Rows are points. Examples show where two turns around zero, p and q, send a point. Where does a point land after both, in the order given? Backwards means that the second turn is done in reverse. Each puzzle has new turns, and all numbers are rounded.

Turn p:
[35 37] -> [46 22]
[-40  22] -> [-29  35]
[32 -8] -> [ 27 -19]
[-28 -51] -> [-45 -37]
Turn q:
[ -2 -59] -> [ 12 -58]
[-16   6] -> [-17   2]
[17 53] -> [ 4 56]
Where do these land?
q, then p: [-24  70] -> [-14  73]
q, then p: [ 32 -28] -> [ 28 -32]
p, then q: [-13 -42] -> [-19 -40]
q, then p: [6 0] -> [ 6 -1]

Turn p:
[-15 -92 -24 -31] -> [ 39 -72  49 -34]
[-4 13  6 61] -> [-41 -10 -17  44]
[ 10  26  36 -41] -> [  5  54  17 -22]
[-35  14  -7  12] -> [-30 -10 -21 -15]
[ 43  39 -10  -1] -> [ 25  37 -28  26]
Turn q:
[92 24  0 -9] -> [ 88 -24 -10 -28]
[-32  18  -3 -20] -> [-18  34  15  -8]
[-23 -77  25 -34] -> [-65 -51  14 -34]
[-25  20  28 -46] -> [-13  24  49 -29]
[ -4  22 -11  80] -> [ 18   9 -24  78]
[  8 -22 -17   8] -> [ -6 -15 -25  -1]
[-14  15 -21  20] -> [ -2  23 -17  21]
Where do these land?
p, then q: [-17 -49 -13  18] -> [-32 -46   1  -3]
q, then p backwards: [-54  49  29 -73] -> [-13   3  91 -55]
p, then q backwards: [ 24  44 -20  25] -> [ -6   9 -44  39]
q, then p backwards: [ 32 -14  12  46] -> [ 24 -25 -38  29]
p, then q: [ 15 -30  -7 -16] -> [ 16 -32   8  -8]

Turn p:
[ 13 -25 -40 -16  -8 -14] -> [ 26  -8 -24 -22 -21 -26]
[ 49 -12  18  68 -58  26] -> [ 50  -8  14  65 -46  50]
[-75 -18  -2 -52 -50 -19] -> [-60  33   7 -14 -53 -62]
[ 48 -15  31  11  43  51] -> [ 10 -54  16 -13  19  65]
[-29  15  31  29  12 -45] -> [-13   9  25  42  38 -31]
[ 21  11 -34 -15  12 -20] -> [ 30  11 -20 -26  15 -14]
[ -7  22   4 -56 -15  40] -> [-31  29   6 -49 -22  28]
[-12  16 -32  83  47 -27] -> [ 18 -15 -51  63  63 -12]
[ -9   5  24 -51  17   8] -> [-30   2  26 -44   8   1]
Turn q:
[-14 -29  44 -42 -32 -27] -> [ 30 -52  45  -5 -16 -25]
[ 28   4 -31  47 -17   9] -> [ 15  43 -34   5 -24  23]
[ 13  -4  29 -10  26 -42] -> [ 16 -15   4  31  22 -40]
[  2  11  76 -29 -21  25] -> [14  2 87 -3  9 -6]
[ 21   9  25 -80 -14 -23] -> [ 32 -26  35 -44  26 -52]
[-27  34  -9  -2  -3 -27] -> [-32   1  -6  -4 -18 -36]
[ -6  -6 -68  59  44  50] -> [-43  33 -67  12  14  70]
[-16 -18 -67  56  17  34] -> [-32  15 -64   7 -14  64]
Where do these land?
q, then p: [-21 -11  17 -44  37 -38] -> [  3 -53   7   7  16 -50]
q, then p: [-44  37 -55  30 -46  -4] -> [-26  66 -21  -3 -56 -26]
q, then p: [-15  17  49   2  50  34] -> [-47 -23  15  32  48  15]
p, then q: [ 57 -36  30 -30   5 -13] -> [ 61 -21  43   1  25  -2]
p, then q: [-16 -13  18  17 -49 -45] -> [ 17  24   9  39 -43 -34]
p, then q: [ 34  25  43   9 -19 -50] -> [ 21  41  36  44  23 -26]
p, then q: [ -8   9 -46  -1 -16  61] -> [-21  10 -21 -62 -22  31]
q, then p: [ 14 -27 -57  17  38  55] -> [-28 -10 -69 -36   6  45]

Turn p:
[ 13  29  -6 -35 -25  71  20 -20 -57] -> [ 20  14 -22 -13 -71  55  42 -15 -27]
[  3   2  19   4  42 -12 -20  25 -25] -> [-13  -7  15 -16  46  24   4 -11 -21]
[ -8 -26 -13 -33  19 -31 -43 -15  12] -> [-11 -49   7 -15   8   3 -49 -11  14]
[-31 -52 -38  67 -11 -20 -13  11   9] -> [ 10 -19 -34  54  39 -42 -32  31 -25]
[-26 -29  13   8  -9 -12 -14  63  51] -> [-40   1  35  15  22 -25 -25  63  -5]
[ 80  53  34  -9 -14  54  -6 -29   8] -> [ 23  31  14   6 -28  68  54 -13  66]
[-49 -38  22   5  23 -23  -1 -31  17] -> [-19 -47  20  18   8 -49  -7 -27 -10]
[ 34 -16 -48 -54  22  26  73 -34 -52] -> [ 64 -28 -41 -77 -46   0  43 -10 -20]
[-55  19 -52  40   5 -15   4  22  33] -> [-48  18 -56  15  20 -47 -21  20  -6]
[ 67  79  47 -14 -76   4  -8 -18 -23] -> [ 38  91  35  10 -44  63   0 -36  42]
[-27 -20  21  21  24 -41   8  26  28] -> [-23  -4  27   1  45 -47  -9   9  -7]
Turn q:
[-22 -40  39 -31 -31 -30 -10  -6   3] -> [ -4 -26  41  11 -42 -35 -18  19 -18]
[-45 -34  -6 -18   5  25  31 -12 -40] -> [-22  -7  35 -19  -7  -3  59  -5 -35]
[-28  32  20  -9  44 -48 -42  33 -27] -> [ -7  20  -5  30  33   5 -24  75 -39]
[ 28  56 -56 -12 -28  66  14  52  39] -> [ 31 -14 -61 -73  20  18  22   8  73]
[-23 -25   3  16  70 -16  15 -22  30] -> [  1 -14  16  73  35   3  31 -14  -7]
[ 52 -19  37 -49 -20  30 -38  28  -4] -> [ 47 -32  32 -44 -20  32 -51  14  -3]
[ 10  27  48  14 -18 -36  68  45  39] -> [ 78  29 -25  21 -17 -67  10  11  15]
[-35   9  -3  51 -38 -21 -19 -56  27] -> [-61  23 -10  43 -43 -15  -7 -15  38]
[ 14  46 -70  17 -19 -22 -19 -56  28] -> [-67  12 -35  -1  33 -15 -31 -32  59]
[ 36 -31 -33  53  21  -4 -23  24 -31] -> [ -4  -8 -54   8   5  43 -16 -33 -49]
[ 14 -20  21 -32  13  56  25 -30 -64] -> [  9  20  66 -49   4  32  26 -30 -33]
Where do these land?
p, then q: [ 34  28  73  17 -10 -11  23  15  -8] -> [48 66 28 14 11 -6  2  2 27]
p, then q: [ 11  15  47  36  10  65  25 -20 -15] -> [ 27  47  -6  -4 -10 -27  53 -52   7]
p, then q: [-15  16   5  55 -19  14   4 -32 -54] -> [-31  55 -22  -8  13  13   4 -56  -3]
p, then q: [ 29  69   7  12  -9  60  19  24 -15] -> [ 17  40 -18 -49  14 -12  58   1  49]
q, then p backwards: [-47 -65 -13 -50 -49 -40  36 -17 -18] -> [-80 -45  32 -37  25  -2  54 -10  23]
p, then q: [ 20 -41 -30   2  -3  -5 -34  51  39] -> [ 33 -46 -34  14   1  37   0  45 -21]
q, then p: [ 27  52   4  30  37   7  12  33 -24] -> [ -9  19 -49 -39  13  41  30   0  21]
q, then p: [26 24 -1 39 49 20 25 31 13] -> [ 21   3 -51 -20  15  15  46   9  34]
p, then q: [-35 -15 -15 -35  25 -20 -70  45  36] -> [-24 -51  17  28 -22  42  20  69 -23]
q, then p: [-65 -38 -31 -39 -28 -48   4 -59  40] -> [-16 -16  46  35  26 -93 -41 -15 -34]
q, then p: [ 33 -15   7 -40  44  -1 -19   9 -12] -> [  6 -38  23  -4  27  44  25  -5 -11]
p, then q: [-19 -31 -52 -25 -48 -41 -25 -81  17] -> [-55 -51 -23  17 -39   7 -83 -29  17]

Turn p:
[  5 -10  35  -9 -22 -29 -41 -17  64 -37  14] -> [-31  -4  -6  47 -21 -34 -29   4  51  45  -8]
[ 47  23   1 -12  43 -34  10  38  12  20  53] -> [ 12  36  43  17  40   7  18  61  25  -6 -29]
[ -9 -59 -59   3 -15  23   8 -36 -52  10 -12] -> [ 36 -28 -37 -58  -2 -32  24 -12 -56  16  15]
[ 38  24  31 -18   7 -30  -6  17 -28 -27  10] -> [  4  26  38  27  25 -13 -44  13 -12  -8 -13]
[ 40  65  69 -22  15  -6  21 -14  30 -33  52] -> [ 35   9  64  68  22  22 -43   3  62   5  -3]
[-13 -60   5  49 -48  12   1  -1 -20  36 -31] -> [-16 -34 -45   8 -36  12  28  -4 -72  19   0]
[-52 -36 -18   7   0  39 -29  -6 -42  44   1] -> [-13  -2  -6 -65 -23  24  30 -17 -44  36  22]
[-21  53 -53  10 -20  14  33  -9  22  12   6] -> [ 34  20 -33  -4 -10  17  30  -5  36 -40  42]
[-41   1 -36  42 -15   5 -24   4 -26 -10 -23] -> [-32   0 -24 -24 -15 -12  10  -8 -30 -17  55]
[ 18  -1  66  -3  22  22  -2  18  54 -72 -18] -> [-37 -59  27  34  -5   5 -66   2  51 -12 -25]
[-11  24  19 -45  31 -52  50  20  -2   4  23] -> [ 23  40  61  13  -4 -13  19  -7  21 -35 -43]
[-14 -47 -42  25   6  18   0  -3 -21  17 -10] -> [ -4 -28 -24 -43  -2  -9  35   9 -35   4  10]
[ 27  12  44   2  33 -16 -19 -32  28  -5 -37] -> [-33 -15   2  37  47   1 -16 -36  22  13 -24]
[-15  12 -62 -30 -37  33  -1  22 -18  41 -27] -> [ 22  40 -60 -57 -20  26   4  -1 -16 -21   2]
Turn q:
[ 15   4 -19 -15  22  -1 -19  40  21  -5  20] -> [  4  10   2  21 -15  10 -16  40  25   7  27]
[  8 -45  37  17 -55  17  45   3   8 -17  39] -> [-11 -42  48 -28 -13   5  36 -15 -45  39  28]
[ 21   3  -9  -3  42 -63 -15   2   1   3 -24] -> [ 28 -17 -40  -2 -17 -18 -44  28  18 -16 -22]
[  2  11  -6  42  -4   5 -10   0  39 -32 -34] -> [  1 -44  15  27  21  -7  -6 -15  24 -36  15]
[-46 -64   5 -15 -50  13 -43   7 -22 -12  30] -> [-63   4   1 -44 -38  28  57  12 -14 -20  19]
[ 14  52 -13 -18  -9 -22  22  26 -45  32 -30] -> [ 59  26 -19  23  11  29   6  11 -14   4 -52]
[ 35   3  34 -17 -18  27 -14 -33 -11 -11 -13] -> [ 14  16  16 -33   5  20 -21 -42 -18 -18  18]
[-20   7  56   4 -38  12 -13 -28 -43   2  49] -> [-28  34  48 -29 -30  -4  16 -23 -55 -11 -21]
[ 10  57 -41  25  64 -11 -10 -16  36 -13  -1] -> [ 12  10 -15  67  15 -52 -49   2  33 -17   8]
[ 48  -1  -3  39 -68  31  -4 -75 -48  16   5] -> [  -7   -2   -8    8  -22   31    2 -105  -71   -8    0]
[-76  15 -47 -12 -37  -9  25  21 -45 -20   0] -> [ -4  19 -26  22  17  -9  94  33 -26 -19 -21]
[-36  -9 -23   0  36 -12 -22  20  97  22 -13] -> [-20 -22  -1  15  -4 -29  -2  19 108  11   8]
[ -2 -26   7 -45  44  12  47   3  51  -1  -3] -> [ 13  -1  -2 -35  36 -31  -8  19  40  54  33]
[ 27  -7  23  -3  70   2  12  32 -39  36 -25] -> [  2  10 -18 -13  35  28 -66  37  -6  31 -39]
Where do these land?
q, then p: [ -5 -19  30   4  31 -22   5 -82  16 -41  -9] -> [ -3  40  21  -4  10 -87  -3 -19   9  32 -16]
p, then q: [ 36 -17 -25 -13 -43   9  65  29  43  44 -21] -> [ 36 -47 -36  43  46  49  16  -9  -3  -8  44]
q, then p: [ 61   4 -34   3 -30  13  -7  16  23  68  -4] -> [ 20 -30 -65   8   9  53  17   4   5  44  26]
q, then p: [ 32 -17  20   5 -24  18  34  56  40  33  21] -> [  3 -19  -5  12 -15  71  20  12 -16  44 -38]
p, then q: [-15  56 -28  -1  23 -11  -5   7 -49   5  43] -> [ 31  48  55   4  -5 -25 -31  23 -24   9   7]
q, then p backwards: [-23 -36 -14   7  46   1  -6  -9  -6 -50 -32] -> [ 29   1 -49  34  22   6 -21  13   5 -33 -35]
q, then p: [-64  49 -19 -32  -3 -30 -69  21 -20   3  31] -> [ -9  16 -16  47 -39   3 -38   3  25 -89  32]
p, then q: [-21  58  11 -29  46 -44 -45  28 -30   1   6] -> [ 14  54  58  -3  18 -50 -14  11  18 -38 -35]
q, then p backwards: [-26 -15  45  12  10  21   1 -35 -32 -18 -46] -> [  9  -3 -17 -14  58   5  -4   9 -33   0 -56]
p, then q: [ 37  26 -18  24 -36  51  20  42  63  26   2] -> [-20 -21   7  60  30  47  23  12  24  13  69]
q, then p: [ -1  -9 -22  19 -20  10  32   0  28  72  24] -> [  6  -7 -43  19  -7  38  62 -30 -12  16  -8]
p, then q backwards: [ -3 -36  25  42  -7 -32 -10 -17 -25 -60 -21] -> [  4  -7  -2  69  18  -9  19 -33  11 -38  40]
q, then p: [ -6  -6  11 -22 -14   1   9 -36 -22 -51  -9] -> [ 37  14  38 -11  16 -39 -19  -2  -2  -8  -3]
q, then p: [ -1 -36  18 -19  21  16 -24 -19 -28 -33  16] -> [  9  40  35 -37 -21 -15 -21  -3   9   4  16]

Turn p:
[ 71  35 -34   9  21   1 -32 -11  24  17  10 -35] -> [ 10  27   7 -19  -4  30  56 -29  25  -9 -47 -48]
[-11 -36   7   3  -5   0   1 -49   6 -11 -34  -7] -> [ -3 -24  -2 -13 -12 -27  25 -21 -41  -5  25  13]
[-13  -1  39   0 -16 -40 -39  33  10  32   7 -10] -> [ 50   8  16  20 -36  17  -5   3  29  34  12  24]
[ 28   2 -23 -29 -31   8 -34   9  -8 -41  42 -45] -> [ 15   2  38 -15 -10 -18  22  53  -3  10 -52 -38]
[-16   4 -30 -32 -19  -6  -7   4 -62  29   6 -19] -> [  1   0  32  -8 -29  37 -26  40 -17 -23  22 -30]
[-54   8  16   8  71  13   7 -56  17 -40   6 -46] -> [ 24 -41 -24 -69  63 -21  13 -17 -17  34  36 -22]
[ 14  14 -27  -4 -17 -22  45  23  28  17  -7   7] -> [ -9  59   8  15  18  16  -9 -12 -15 -11 -14  21]
[ 14  24  71  63 -33 -18   2  43  17 -12 -28   8] -> [  8 -15  42  43  14 -15   0 -39  61  15  -9  67]
[-96  10 -38 -18  -6  13   2 -20   5 -84 -35  39] -> [-54  -6   3  20  47 -71 -22  23 -46  47  67 -34]
[ -6  26  12  14 -18   4   3   3  -6  51  63  20] -> [-15  23 -17 -22 -17  41  -5  38  51   3   4  30]
[ 19 -30  27  49  22  90  -4  45  22  32  27   6] -> [-21 -61 -57  24  13  53  13   4  26  18 -62  35]
[ 19 -46 -18  17  21 -55  30  -2 -12 -20 -51  49] -> [ 14  16 -22  54   8 -42  -3 -36 -25 -66  31   7]
[ 31 -10  -1 -79  11  11  27 -22 -41  31  -7  33] -> [-20  13 -25 -30 -55   1 -61  -9 -28 -47 -12 -23]
Turn q:
[-23 -23   8  11  23 -18 -23  15   2  46  71  58] -> [-41  56  -4   4  22  34   2  36 -38  54   8  34]
[-16 -32  34  16 -20   4  22  11 -30  33   6   7] -> [ 21  20  -8  -7  56  -1  13  -7 -22  26  -3 -16]
[ -6 -27 -47  -3 -18 -28  34  19 -35  36 -30  -2] -> [ 34  16 -28  19  -5  -4  55 -41  16  37  -9  -4]
[  2 -14  12  17   1  15 -32  25   1  27  16 -38] -> [ 30   0  18 -39   1  28  13  29 -18   8  -5  -2]
[ 60 -23   1   3  12  79  -6  12  83 -49 -31 -28] -> [  8 -85  41  33  -8  58   2  27  -1 -82   8 -25]
[-27  14  -4  12  10   2  58  11   5  47 -15   5] -> [  0  52 -27   7  10  20  17 -29   6  -6  -8 -44]
[-26  -9 -77  11 -29  -6   1 -77 -24 -37 -17 -23] -> [  6 -31   9  37 -61 -76   8   1  22  44   2 -44]
[-24 -13  24 -24   0 -32  -1  22  10 -37 -23 -31] -> [ 31 -28 -55 -10  -2 -11 -21   9  -1 -20 -14  15]
[ -7  79  28  23 -10 -31 -29  22  -3 -52 -20  72] -> [-39  41  -7  -4  20 -59 -13  23  42 -63  29  62]
[  8   9  22 -31  69  64  -2   2  24  14 -20  32] -> [-58  -1  20   8   5  39   5 -13 -39 -58 -48  -4]
[-17   9  22 -60 -31 -30  -9  17  -4  27  22  -5] -> [-15  -7 -47 -55   7   7  -4 -24 -13  27  20  22]
[  7 -16 -22  18  -9  24   5  18 -12 -57  26 -33] -> [ 52 -19  22  24 -25 -13 -13  12 -30 -12  32   1]
[ 72  45  -1   7   3 -43 -18 -97 -16   2  16 -14] -> [-28 -15  68 -18 -20 -20 -63 -23  77  46 -12   6]
Where do these land?
q, then p: [ 26  66  30 -36 -17  61  45 -16   2  -8 -28  22] -> [ 27 -30  -2 -67  26 -71  18  19 -18  25  36 -15]
q, then p backwards: [ 31  23  58  28 -16 -36  25 -19 -28  -8  -1 -27] -> [ -4  49  45 -11  38 -33  30  24 -10 -29  11 -11]
q, then p: [ 19  27 -39  15  -8   9 -39 -45  30  22  12   2] -> [ 10   1  11  -4  -8  14 -20  16 -11  57  -5  59]
p, then q: [ -9 -25  10 -45  21  63 -47  40   5 -34   7 -50] -> [ 57 -29   4 -23  23  28  66 -13   8  25 -60  -6]
p, then q: [  8  28 -25  40  10  17 -19  45  38  21  14  54] -> [-13  43   4  17 -33  18  25  37  20 -28   5 -62]
q, then p: [ 39   7 -24  12   5 -42 -56  41  23  -6 -52 -42] -> [-35  35 -21  44 -10 -41  -8 -22 -33   9 -66  34]
q, then p: [ 14 -30   9   7  23  22  12 -41  59  31 -18  11] -> [  4 -59   0   9  35  32  11 -14 -35  38  -1  11]
q, then p: [ 36 -34   1 -10  -2   4 -19 -20  23 -27 -10  20] -> [ 12 -32 -38  35   5  -4  10   4  -9   2  10  31]
q, then p: [ 22 -31   1  -7  11 -36  36 -38 -44  46  43   0] -> [-14  -9 -16 -35 -47  62  20 -45  19   3  30  -3]
p, then q: [-37   3 -39 -13  -6 -33  28  42  20 -31  38  10] -> [ 11  62  18 -26 -25  21   5   5  13 -35 -13  44]
p, then q: [-45 -28  -2  36   6  15  16  28 -55 -44 -32 -20] -> [ 41   9  18  32  29  16 -21  45 -43  20 -39  37]
p, then q backwards: [-53 -28  28 -61  38 -43  17 -55 -46  17  45   7] -> [-48  45  30  -4 -45 -20 -17  37  18 -42  51 -72]
p, then q: [-51  21  -7  35 -65   0  -1  37 -26  22 -19  15] -> [-13  50   8 -12  53  11  -2  57 -42 -13  24  -7]
